Each wall is flat, endless, passes through zero and stands at right angles to its row. A trip goes straight from one point to another. Which walls does it cross, in order?
In the rows, 128 means zero.

Walls:
(1): [129 159 149]
(2): [ 96  68 143]
(3): [131 139  89]
(4): [166 130 101]
(5): [105 130 107]
Trips:
[135  85 169] to [120 156 113] => 1, 2, 5, 3, 4
[191 137 204] to [ 97 154 122] => 4, 5, 3
[137 160 170] to [154 144 109] => 4, 3
[123 145 118] to [142 157 100] => none

Walls:
(1): [100 135 160 145 162  86 127 168]
(2): [113 157 114  97 101 120 119 168]
(3): [148  88 100 109 148 141  93 110]
(4): [144 120 144 134 141 143 142 120]
(5): [201 134 145 138 151 181 163 114]
(6): [131 164  84 127 105  99  79  75]
Trips:
[ 84 150 149 113  88 124 156 158] to [119 155 184  91 153  71 167 128] => 4
[165 149  74 104 165  33 167  88] to [123 130 146 166 163 154  83 134] => 5, 4, 6
[139 173  91 109 172 120 107 150] to [150 122  97 130 149 154 135  84] => 5, 1, 2, 4

Walls:
(1): [144  67  92 100  75 114  95 129 100  98 102 122]
(2): [130 136 134 134 131  92  75 137  67  89 154 166]
(3): [103 155 148 146 123 130 143 167 136 149 149 124]
(4): [128  84 110 125  79 118 107 118 109 128 102 158]
(5): [107 167 119 119 144 153 143 112 141  91 180 141]
(6): [126 141 154 148 112 108 131 111 158 120  93 158]
(7): [103 115 114 133 104 136 191 112 154 121 145 128]
(8): [ 90 127 136 160 149 142  87 110 116 114 117 142]
(9): [129 152 159 148  76  90 129 112 151 117 141 134]
Trips:
[137 168 105 184 118 126 134  56 188 138 111 151] to [136 142 185 125 109 176 160  71  95 160 164 127] => 3, 8, 6
[124 156 130 104 119  55 140 114  82  66  84 176] to [101 124 117 125  99 131 107 145 141  90 106 117] => 7
[131 124 101 125 116 122 191 161 115 163 200  84] to [108 142 108 148 122 129 146 158 111 120 150 112] => 2
[173 154 142 154 193 113 151  92 168 169  92 129] to [117 139 125 164 111 129 109  94 149 147 160 106] => 9, 8, 3, 7, 5

Walls:
(1): [116 133 127  57 129  93 174  85 123  50 166 136 170 167 104  98 176 124
 147 119]
(2): [119 124  98 111 154  83  86 124 112 147  77 138 162 119 123 144 127 145
 127 123]
(3): [100 120 110 111 171 107 123 176 132 108 127 134 177 117 141 121 163 161
 155 122]
(4): [113 122 114 127 172  93 109  68 137 117 109 105 145 170 101 141 124  99
  94 156]
(5): [119  74 137 154 113 105 167  95 143 124 147 119 116 121 110 184 142 137
 134 160]
(6): [169 121 123 151 102 171 124 140 149 123 133 108 174  82 135 108  74 111
 115 146]
(7): [ 91 144 115 133 148 112 143 133 142 142 137 110 152 103 144 187 120 122
 167  92]
Trips:
[ 86 111 121 153  98  89 174 116 141 115 120 110 189  72  99  95 114 176
 106  80] to [132 135 118 124 156 108 141  51 148  97  71 124 162  91 113 101 135 162
 131 135] => 4, 7
[180 154 128 149 125 152 172 144 112 100 133 142 192  74 157  61 108 130
 117 126] to [ 84 110 131 190 119 129  49 140 123  87  85 143 191  97 141 120 159 110
  82 139] => 1, 2, 4
[142 135 163  41 105 138 136  70 100 103 122  80 140 178  61 125 140 131
  93  69] to [110 128 160 164  93 146 123 117 167 113 133 103  90 119 184 132 154 122
 180 120] => 5, 4, 7, 1
[103 162 143 166 147 146  91 158 150 147 129 138 109 148 108 216 116 122
 113 157] to [137 171 101 157 146 134 122 120  74 112 110 143 111 149 135  97  61  92
 128 129] => 5, 6, 7
[122  97 110 126 119 130  85 111 146 101 174  80 102 104  94 177 149 159
 101  84] to [139 110 146 122 141 121 156 155 140 140  99 100 146 156 121 114 185 109
 217 127] => 3, 4

Walls:
(1): [112 167  92 145 137 165 141 180 145 123 119 178  88 138  91 170 159 136
 122  88 119 152 139 112 195 135 131 127  82 119 142 130 126 150 105 151
 114 191 140 141 126 161  97 150  73 162 123 145]
(2): [120 168 113 193  98 127 122 165 130  95 118 137 159 198 115 125 107 122
  88 131 148 112 130 155 102 129 153 128 145 145 113 121 152 154 107 144
 105 144 105 157 184 110 163 167 148  81 112 144]
(3): [142 150  84 139 173 110 133 187 150 106 116 132 143 140 148 159  80 182
 111 130 112 188 143 122 133 118 110 125  88 107 116 112 117 128 115 204
 151 166  91 139 113 151 116 186 177 147 148 164]
(4): [181  78  96 142 158  88 137 143 115  86 116 104 120 144 126  94 156 131
  85 126 140 162 153 150 128 130 117 182  97 133 164 123 120  88 166 169
 147 123 122 139 154 161 147 144 131  91 152  89]
(5): [111 130 158 156  73 150 118 143 124 157 170 140 114 135 133 120  98 115
  60  90 129 152 153 126 188 171 126 162 138 177 145 103  98 149 142 165
  88 146 160 176 113 139  73 142 140 157 102 124]
(6): [113 131 178  65 122  67 124 140 110 170 166 114 111 170 135  95  34 139
 146 117 107 168 122 128 151 145 186 108 131  80 131 153  75 112 137 113
 131 151 157 131 106 114 162 129 103 153  77 159]
(7): [ 96 110 131 157 105 159  90 104  99 125 103 165 145 170 133 112 137 171
 125 106 100 112 105  98 135 127 108  92 122 149 128 159 154 133 108 179
 153 133 132 105  82  98 141 104 104 144 161 145]
Trips:
[137 150 134 119 107 186 137 114  93 133 142 135 150  69 143 157 153  78
 211 139 139 118  77 116 100 110 149 130 165 128 188  93  92 104 104 170
 116 148 157 124  89  89 112 119 122 155 139 115] to [163  84 173  90  98 153 117 160 107 169 137 164 104  92 111  89 158 136
 161 110 125 114  94 129  42 193 185 148 122 118 107 130 167 106 190  90
 124  37 111 178  45 142 109 136 103 126  98 161] => 6, 7
[104 133 131  96 166 125 149 159 171 150 108  85 126 120  92 107 134 123
 134 155 107 117 128 135 138 137 128 154  99 125  75  92 118  81 118 101
 111 164 124 181 152 180  87 162 162 148  92 134] to [164 106 192 130 111 143 113 140 119 156 200 105 110 132 124 175 107 136
 169  86 140 107 172 163 124 109 134  91 152 139  91 168 111 118 124 128
 138 141 133 123 108 143 164 129 166 149 136 126] => 4, 1, 3
[161 125  99 110 168 110 146 114  84 111 106 137 152 161 120 126 149  92
 127 149 151 110 131 126 168 150 124 137  86 104  96 131 109  98 143 115
  95 136  99 101  84 179 148 169 148  73 215 148] to [166 127 148  80 165 146 152 182 136 111 166 158 169 148 180 115 150 118
 129 126 146 121 110  73 101 107 114 110 137 152 181 139 117 109 127  89
 183 161 162 125 130  94 177  72 187 138  86  98] => 1, 6, 3
[145 129 105 181 150  99  90 147 147 112 164 118 104 157 117 163 115 109
 153 109  96  99  98 123 173 140 117 191 117  87 173 104 161 146 140 171
 132 158 141 139 127 105 121 161  79 108  59  97] to [111 156 168 145 140 135  96 155 123 123 172 130 143 158 135 138 175  94
 140 131 123  75 149 120 166 161 161 131 105 123  87 119 137  99 112 122
 188 102 126 117 121 111 160 118  98 115 126 144] => 7, 3, 4, 5
[145 132  96  97 139 149 175  96 130 163 137 159 143 162  98 103  94 112
 117 139 186 133 183 140 136 144 121 141 140 163 146 141 147  84 145 145
 132 116 103  81 105 112 142 158 101 138  93 129] to [100 112 104 144 139 117 112 171 173 144  91 114 170 112 154  71 109 137
 137 126  66 202 147 141 145 104 142 134 129 146 127  91 158 137 114 116
 126 193  97 147 136 124 144 126  81 109 159 182] => 3, 1, 7, 5
[174 139 110 103 151 139 172 124  90  85 218 137 162 134 127 124  83 138
  99 159 104 104 168 139 142 166 145 194 151 191  93 140 111 147 100 127
 138 123  86 159  95 131  94 109 142 157 197 154] to [154 160 135 153 188 120  75 153 170  64 158 106 161 153 166 124 140 142
 134 213 147 128  87 108 120 111 160 116 127 150 159 119 127 150 165 109
  72 121  72 145  96 118 117 152 128  94 124 176] => 5
[177 126  90 113 102 191 111  71 137 139  80 140 112 131 105  63 141 148
 108 187 139 119 103 112 157 108  85 161 118 123  99 112 140 119  98  75
 124 110 126 112  96 113  71  73  95 116 159 144] to [129 132 123  91 178 104 163 136 122 127 106 130  94  89 135 104 160  74
 114 118 159 109  74 109 129 123 148 147 141 149 143 107 145  95 101  89
 160 186 103 159 145 155  22  97 120 145  95 164] => 1, 7, 5

Walls:
(1): [166 127 109  88 115 156 170 119  91 125  86 166 127 136  59 106  93 115
 128 195 196 142  93 151 145  75  59 167 112 116 127  76 136 123 142 102
 120 169 112 115 157 119 138 161 144 164 177 179]
(2): [143 108 123 100 125  82 137 128 134  87 145 174 114 141 117 118 113 146
 156 153  79 159 127 143 135 204 124 161 112 131 113 160 112 179  94 110
 130 117 143 179  83 132 126 152 126 148 100 143]
(3): [115 109  85 158 132  96 100 132  96 118  80 146 105 138 117 133 127 106
 140  81 105  95 137 144  66 162 115 146 206 145  99 105 156 197 110 114
 151 120 135 164 116 119  87 124 133 142 106 170]
(4): [104 116 120 172  65 122 155 126  88  58 150 136  97  81 130 144  99 129
  78  96  87 174 139 103 143 114 129 125 117 105 185 141 125 120 129 165
 111 106 145 137  40 124 124 161  78 120 155 118]
(5): [170 134 149 162 130 143  95 140  94 135 137 170 180 127 104 143 106 116
 142 106 137 162 165 110 123  91 156 156  80  80  91 123 125 145 182 163
 111 111 143 117  53 169 194 123 100 185 139 122]
(6): [143 121 129 162  61 161 102 134 170 163  85  83 114 139 118 125 124 168
 134 176 132 117 140 129 142 131 122 101 139 169 145 157 106 171  83  25
 136  81 111  93 129 146 100 100 179 136 114 117]
(7): [124 112 151 109  82 145 116 168 119 113 137 169 112 124 100 130 125 163
 130 140 139 114 148 107 148 125 110 186 182  71 117  96 110 189 104 124
 137 157 147 107 128 124  94  79 131 143 131 107]
(8): [164  75 152 178 100 103 193 138 160 116  86 152 102  86 141 165 213  97
 126  74 147 112  75 124 164 163 146 132 157 139  72 106 106 136  87 136
 175 113 124 138  72 178  90 164 126 171 104 145]
(9): [156 101 163 164  92 125 142 193 141 173 150  74 207 146  66 155 118  88
  98 126 176 119 138 140 135 128 113  77 116 146 110  88 175  90  91 131
 114 132  99 134 143 113 152 150  70 136 139 113]
Trips:
[144 172 121 138 112 158 152 147 170 107 132 178  83 132 138 165  79 167
 100 135 165 147 101 127 141 167 164 130 158 158 121 171  84 140 134 123
 150 109 139 127 157  98  93 153 125 100 134 149] to [162 107 151  85 170 158 139 159 167 173  80 141  79 136  86 144 139 117
 134 142 126 121 125 124 127 142 106 134 144  95 118  86 146 123 181 120
 157  96 140  92 136  95  88 116 140 132 149 160] => 1, 3, 4, 2
[ 96 152  95 118 141 133 132  98 117  80  91  96 124 113 130  93  95 162
 123 137 105 133 157 118 161 117 140  99 106 146 153 156 155 137 172  84
 125  98 118  86 123 143 105  88  92  98 104 173] to [122  68  98 149 187 142 130 110 152 115 145 138 116 141 133  90 153 147
 156 162 110 125 115 120 117 121 153  88  60 121 103  85 185 110  89 145
 168 108 144 156 152 146 167  98 109 151 116 135] => 2, 4, 6, 5, 9, 8
[113 147 147 128 160 134 124 166 148 131 113 145 148 110 173 162 150 115
 165 150 113 136 120 138 147 137 140 119 126  89 140 194 132 126 134  89
  91  98 137 163 136 142 116 127 156 134 179 118] to [224 112  90 102 107 140  82 167 123 142 174 141 106 132 106 126 124 117
 102 112 121 111  95 125  78 176 187 141 141 140 111 124  82 137 143 132
 119  88 166 119 110 114 114 116 127 168 128 186] => 8, 3, 7
